Each row is a point. Each copy is the shape, with its points in the same order, turned, moved and blurred by noise. Some copies are also mirrored. Which?

Shape (8 x 2)
[[-24  45]
 [  3 -26]
 [-39   2]
 [ -1 -16]
 [-31  15]
 [ 34  -6]
 [ -2 -46]
 [ 47   3]]
Copy 1 (8 x 2)
[[ 15 -54]
 [ -1  13]
 [ 39 -23]
 [  6   8]
 [ 27 -34]
 [-37  -3]
 [ 15  32]
 [-48  -6]]
Copy 1 is: only turned
Copy 2 (8 x 2)
[[-31  19]
 [ 30 -20]
 [  9  28]
 [ 19 -16]
 [ -5  19]
 [  9 -45]
 [ 46 -20]
 [-15 -60]]
Copy 2 is: mirrored

Shape (7 x 3)
[[-23 -43 -28]
 [-32 -19 -24]
 [ 52  25  13]
 [ 36  18  14]
 [-42 -17  -8]
 [-30  -5 -34]
 [-11  -8   8]]
Copy 1 (7 x 3)
[[-37 -20 -24]
 [-29  -3  -9]
 [ 60  24 -28]
 [ 50  17 -14]
 [-36 -14   6]
 [-26  11 -12]
 [  3  -7   5]]
Copy 1 is: only turned
Copy 2 (7 x 3)
[[  0  -2 -44]
 [-16  17 -38]
 [-29  -8  59]
 [-20   1  48]
 [ -4  32 -33]
 [-30  16 -36]
 [ -3  20   1]]
Copy 2 is: mirrored
Copy 3 (7 x 3)
[[ -7 -46  13]
 [  3 -29  -4]
 [-39  58  24]
 [-26  47  25]
 [ 21 -23   0]
 [ -4 -25 -20]
 [  7   5  17]]
Copy 3 is: mirrored

Shape (9 x 4)
[[ 14  10  -1 -36]
 [-10 -27  17 -47]
 [ 36  49   6  32]
 [ -7  14 -19   7]
 [-11  32   4 -11]
 [ 41 -39 -43  12]
 [-28 -19  -6 -23]
 [ -4 -10 -26  -3]
 [ 47 -43 -22  31]]
Copy 1 (9 x 4)
[[-23 -47  11 -10]
 [ -4 -36  25 -50]
 [-37  -5 -34  43]
 [ -8 -15  21  19]
 [-38 -12  24   4]
 [ 52 -50  -8  21]
 [  3 -18  43 -24]
 [ 13 -24  28  13]
 [ 54 -28 -27  17]]
Copy 1 is: only turned
Copy 2 (9 x 4)
[[-10 -16 -14 -41]
 [-30 -39 -40 -12]
 [-18  60  17 -39]
 [ -6   4  14   1]
 [-28  -3   9 -30]
 [ 33  23 -35  18]
 [-13 -36 -13  10]
 [  1  -7  -4   8]
 [ 22  48 -40  23]]
Copy 2 is: mirrored
Copy 3 (9 x 4)
[[-26  -6  14 -25]
 [  1  28  26 -35]
 [-25 -54 -11  34]
 [-18  -2 -31   9]
 [ -4 -23 -18 -14]
 [-49  38  10  39]
 [ 11  35  -7 -20]
 [-20  24 -15   9]
 [-39  25  14  55]]
Copy 3 is: only turned

Shape (9 x 6)
[[ -4 -13 -39 -18   1  13]
 [-26  21 -19  -3  -6  11]
 [-34 -11 -20 -26  23  23]
 [ 12 -33   5  20 -32 -14]
 [ -7  25   9   2  -7 -31]
 [-10  -1 -14  17   6  -6]
 [ 16  10  -1   7   2  -1]
 [ 13 -47 -18  28 -19 -32]
 [-41  21  -2  10  14   9]]
Copy 1 (9 x 6)
[[ 10   0 -20  -5  -2  40]
 [ 26  -4   9  15 -18  19]
 [ 22 -23 -27  -7 -34  27]
 [-15 -17  -4   9  47  -4]
 [ 18  11  18   2   1 -27]
 [  7 -14  15  -8   0   9]
 [-14   9  11   1  -4   0]
 [-11 -21   1 -20  60   7]
 [ 26 -26  18   7 -32   2]]
Copy 1 is: mirrored
Copy 2 (9 x 6)
[[  8  16  -8 -26 -15 -20]
 [ -5  -5   1   9 -43   5]
 [ 10 -21  22 -32 -32 -13]
 [  7  22  -5  14  36  15]
 [-36 -10 -10  19  -1  22]
 [-17  10  16   7  -5  -4]
 [-20  -4 -14  14   2 -16]
 [ -7  51   5   1  37   8]
 [-19 -15  25  15 -35   0]]
Copy 2 is: only turned
Copy 3 (9 x 6)
[[ 19   0  11 -37  20 -11]
 [ 23 -14   3  -1   8 -32]
 [ 45   9  32 -17  17 -24]
 [ 11   8 -36 -11 -12  32]
 [  1  16 -30  17  -6 -30]
 [ 18   2  -9 -16 -18 -18]
 [-10   3  -2  -3  -7  -7]
 [ 13  18 -45 -43 -21  23]
 [ 35  -4   9  12 -17 -41]]
Copy 3 is: mirrored
Copy 4 (9 x 6)
[[-11  12  -6  13 -11 -47]
 [  8  21 -13  -1  23 -25]
 [ 29  13  -8  28 -11 -32]
 [-44 -14  30  -5   2   2]
 [-10  17 -16 -28   8  15]
 [  2   4   9 -19   2 -19]
 [-13 -12 -14 -21   3 -13]
 [-43  -4  47 -18 -21 -11]
 [ 34  14  -4  -8  21 -11]]
Copy 4 is: mirrored

Shape (10 x 6)
[[ 38   7   1   4   5 -11]
 [-19 -12  14 -49  10 -17]
 [-11 -21  14 -13  11 -15]
 [-13  -3   8  -2 -10  22]
 [  6  -8 -13   0  14   2]
 [-10   5 -15   4 -60  30]
 [-10 -18  13  -3   2 -16]
 [-10 -15   3  -4  12  -9]
 [-16   5  13   0   4  -9]
 [-19  -4  -6  -4   9 -11]]
Copy 1 (10 x 6)
[[ 34 -13  -7   3  14  16]
 [-37 -20 -14 -13 -21   8]
 [-25  -5  -2  -1  -2  17]
 [ -3   0  20   0  -3 -25]
 [  8  -5 -12   9  13  -9]
 [ 24  28  28  -5 -33 -42]
 [-15  -3   7  -5   6  19]
 [-14  -5  -1   1   7   3]
 [ -9  -4   2 -17   8  -2]
 [ -9  11 -11  -7   9  -1]]
Copy 1 is: mirrored
Copy 2 (10 x 6)
[[  8 -30  11 -11 -31  -8]
 [-31  -3 -34  21 -13 -30]
 [-14  -8 -25  -9  -5 -29]
 [-18  15  -3 -14   4   6]
 [ -5 -22   8  -8   4 -13]
 [ -8  48  41 -11   3   7]
 [ -2  -2 -18 -13  -7 -27]
 [ -5 -10 -13  -8   5 -23]
 [  5   3 -18  -1   0  -7]
 [  2  -5  -9   3  11 -22]]
Copy 2 is: only turned
Copy 3 (10 x 6)
[[  3   2  11 -15 -31  -2]
 [-10  21 -45  -3  17   8]
 [-14   3 -18 -11  20  13]
 [-22 -21 -15  19  -4  14]
 [  5  -4   3   6   3   0]
 [ -5 -40 -21  37 -34  47]
 [-18  -2  -9 -11  16  23]
 [-10  -2  -8  -3  16  11]
 [-26  10  -4   7   9  20]
 [ -5   8  -3  11  16  18]]
Copy 3 is: mirrored
